Each row is a point. Each copy is the shape, with its points in the same order, turned, moved and blurred by noise. Is it also mirrored, or only turned?
(in the rows, 128 means zero)

Shape (6 x 2):
[[180 151]
 [122 141]
 [ 79 147]
 [193 136]
 [ 77 103]
 [101 157]]
Copy 1 (6 x 2):
[[ 77 113]
 [125 142]
 [154 181]
 [ 85  87]
 [194 151]
 [132 173]]
Copy 1 is: mirrored
Copy 2 (6 x 2):
[[111  76]
 [111 138]
 [ 96 179]
 [123  67]
 [136 189]
 [ 89 152]]
Copy 2 is: mirrored

Shape (7 x 3):
[[117 195 132]
 [ 82 170 164]
 [141 108  85]
 [123 152 173]
 [142 144  85]
 [160 101 140]
 [ 85 162  88]]
Copy 1 (7 x 3):
[[128 198 134]
 [177 181 155]
 [106 120  87]
 [155 158 175]
 [ 89 154  91]
 [106 107 139]
 [140 186  78]]
Copy 1 is: mirrored
Copy 2 (7 x 3):
[[136 205 145]
 [ 93 190 172]
 [131 114  96]
 [122 163 186]
 [144 149  99]
 [142 100 154]
 [101 184 100]]
Copy 2 is: only turned
Copy 3 (7 x 3):
[[125 201  94]
 [ 88 188 130]
 [136  99  70]
 [125 167 147]
 [144 130  59]
 [151 102 122]
 [ 83 161  63]]
Copy 3 is: only turned
Copy 4 (7 x 3):
[[ 52 106 160]
 [ 54 159 164]
 [117 107  81]
 [ 98 149 172]
 [ 95  90 100]
 [146 128 125]
 [ 42 123 100]]
Copy 4 is: mirrored

Shape (7 x 4):
[[122 191 151  76]
 [126 143 132 153]
 [110  96  79  71]
 [144 158 168  60]
 [148 123 132 173]
 [130 166 149  57]
 [168 136  95 167]]
Copy 1 (7 x 4):
[[143 184 119  71]
 [146 133 146 141]
 [143  70  85  75]
 [163 162 139  45]
 [168 114 158 160]
 [157 162 120  44]
 [193 120 120 166]]
Copy 1 is: only turned
Copy 2 (7 x 4):
[[ 81 188 148  92]
 [113 131 103 145]
 [110 106  87  50]
 [116 167 167  76]
 [133 128 104 161]
 [ 98 178 149  64]
 [158 142  67 141]]
Copy 2 is: only turned
Copy 3 (7 x 4):
[[110 196 153 111]
 [152 111 140 110]
 [ 67 123  73 145]
 [108 189 153 160]
 [169  86 139 123]
 [ 99 188 143 147]
 [185 101  88 126]]
Copy 3 is: mirrored

Shape (12 x 6):
[[ 98 141 154 140 140 188]
 [100 136 175 143 132 159]
 [132 123 160 126 124 160]
 [136 102 154  72  55  61]
 [101  73 100 105 160 126]
 [125 132 104 125  56  51]
 [ 85 101 137  92 188 111]
 [132  74 121  74 207  96]
 [ 86  68 114 118 139 125]
 [134 121 154 127 140 157]
 [123 131 173 186 105 157]
 [122 125  92  91  59  83]]
Copy 1 (12 x 6):
[[149 157 133 140 179 164]
 [156 160 151 136 159 142]
 [123 144 146 140 144 145]
 [122 112 143  82  37  99]
 [115  94  94  96 171  96]
 [155 123  86 121  38  91]
 [122 143 114  74 183  81]
 [ 68 124 110  79 177  54]
 [142  89 110 101 162 100]
 [115 146 140 139 155 135]
 [168 147 155 183 138 141]
 [134 112  80  97  53 123]]
Copy 1 is: mirrored
Copy 2 (12 x 6):
[[100 135 122 156 149 166]
 [ 94 138 144 147 147 135]
 [130 140 129 122 141 143]
 [126 132 167  27  69  83]
 [117  92  82  89 160  77]
 [141 165 117  74  43  61]
 [ 87 121  97 104 192  65]
 [133 113 105  62 210  55]
 [ 98  79 100 106 131  80]
 [132 137 125 116 163 128]
 [136 133 158 174 108 144]
 [129 150 102  61  66  85]]
Copy 2 is: only turned
Copy 3 (12 x 6):
[[125  91 140  96 135 209]
 [128  68 143 109 127 188]
 [132  92 159  92 122 164]
 [128  62 132  80  53  58]
 [ 52 116 130  83 141 125]
 [138 104  86 128  61  67]
 [ 65  66 115  77 170 129]
 [ 59  95 142  61 190  84]
 [ 51 104 131 101 121 134]
 [127  95 158  91 136 160]
 [148  90 163 149 110 184]
 [124 113  92  84  56  85]]
Copy 3 is: mirrored

Shape (14 x 8):
[[ 98 113 148 117 111 101 102 122]
 [148  95 123 136 183  87 152 184]
 [128  95 202 162 146 149  85 156]
 [128 153 120 110  79 149 146 118]
 [142 126 113 128  82 106 140 121]
 [ 99 142 126  77  68 111  99  93]
 [121 166 188 134  95  92 113 116]
 [133 207 132  91 158 144 151 121]
 [124  77 184 152 186 166 159 163]
 [171 236  92 120 247 142 123 178]
 [ 92 148 155 133  67 151 118 135]
 [106 248 128 103 163 147 162 144]
 [ 83 135 144 181 187 160 116 162]
 [114 105 142 185 178 162 147 110]]
Copy 1 (14 x 8):
[[130 107 142 102 113 126 131 163]
 [178 141  87 183 149 119 152 197]
 [144  92 158 161 129 189 106 195]
 [140 144 142 116 112 113 106  97]
 [150 133 131 128  78 104 138 120]
 [123 110 136  66 107 107 135 109]
 [130 132 183 114 108 160 161 148]
 [129 171 140 117 189 136 143 100]
 [157 120 163 202 164 143  90 208]
 [140 205  53 180 232 188 150 103]
 [131 149 172 101  96 144  94 139]
 [120 222 131 101 199 143 134 106]
 [ 99 159 129 172 159 166  91 204]
 [104 133 145 203 147 127 100 167]]
Copy 1 is: mirrored
Copy 2 (14 x 8):
[[ 91 139 177 117  98 132 135 128]
 [163  78 183 133 151  90 137 174]
 [117 138 158 182 125 163  84 164]
 [154 140 138  93  74 163 167 111]
 [144 130 155 123  73 120 172 107]
 [ 92 159 157  61  60 141 146  95]
 [125 204 179 131 111 140 149 120]
 [182 170 138  51 152 160 147 129]
 [162  81 183 163 149 188 104 171]
 [210 141  76  61 228 108 121 172]
 [110 162 143 120  71 181 161 139]
 [187 181 124  38 170 171 175 158]
 [117 113 129 146 184 176 138 177]
 [138  91 149 158 172 189 140 118]]
Copy 2 is: only turned

Shape (14 x 9):
[[158 126 159 174 113  99 140  95  93]
 [125 160 143 213 108 141 158 176 161]
 [130 118 167 104 112 143 100 112 215]
 [168 101 183  90 171 126 149 137  93]
 [136  99 132 139 100 142 140 136 104]
 [127 107 128 104 141 149 129  97  97]
 [116 133 231  99 114 130 168 123  77]
 [172 116 130  88  88 140 157 109 119]
 [127  91 155 107  92 119 158 113  90]
 [205 153 130 192  87  95 158 102 234]
 [123 147 120  91 104 136 146 105  73]
 [153 107 184 136 156   7 164 103  93]
 [132 142 227 140  96  97 100 144 106]
 [121 130 121  93  92 143 122 144  80]]
Copy 1 (14 x 9):
[[ 96 118 129  77  89 126 137  94  97]
 [ 80 147 163 148 101 178 182  99 167]
 [174 107 178 106 105 121 102 124 211]
 [144  79 128  54 145 113 171 166 116]
 [113 107 158 116 100 144 131 153 101]
 [136  97 137 107 149 117 102 149 102]
 [106 116 206  32 149 104 165 142 100]
 [182 113 163 106 102 129 135 142  88]
 [124  96 180  94 104 103 132 147  81]
 [173 125 137 136  38 159 160  30 179]
 [140 144 155 112 144 106 119 147  68]
 [ 95  81 107  58  85  35 187  88 102]
 [ 86 150 172  34  91 102 148 142 153]
 [130 147 160 118 122 116 122 185  89]]
Copy 1 is: mirrored
Copy 2 (14 x 9):
[[164 130 143 172  80 105 167 119 111]
 [106  93 168 188 160 140 169 165  63]
 [123 116 180  78 152 123  89 114 104]
 [178 131 123  97 106 115 175 162 181]
 [139 109 117 121  82 139 150 146  92]
 [151 150  93 112 100 155 134 118 126]
 [165 159 188 115  67 161 180 158 156]
 [154 154 127  74 100 107 162 139  81]
 [133 140 131  96  56 134 162 137 114]
 [133 111 190 145 174  32 154  98  32]
 [144 187 106 125  80 150 150 151 100]
 [128 145 157 166  54  39 185 113 188]
 [149 124 215 157  71 119 122 172 139]
 [135 158 104 113  76 155 128 177  95]]
Copy 2 is: mirrored
Copy 3 (14 x 9):
[[132 113 154 151  64 159  60  96  92]
 [160 178 149 178  91 163 108 179 142]
 [ 75 120 157 121 163 134 100 119 192]
 [126  71 197 125 120 108 115 120  67]
 [120  98 138 118  97 165 102 159  99]
 [115  77 131 108 125 154 125 101  87]
 [ 80 132 221 108  76 153 123 106  60]
 [124  64 157  82  82 147 119 126 135]
 [ 88  87 152 108  75 155 109 124  89]
 [154 118 151 175  68 130  62 124 243]
 [131 102 122  76  79 153 136 104  83]
 [ 96  93 163 180  43  62  65  84  67]
 [ 85 162 195 111  95 129  51 125  89]
 [126 110 122  62 103 150 125 149  86]]
Copy 3 is: only turned
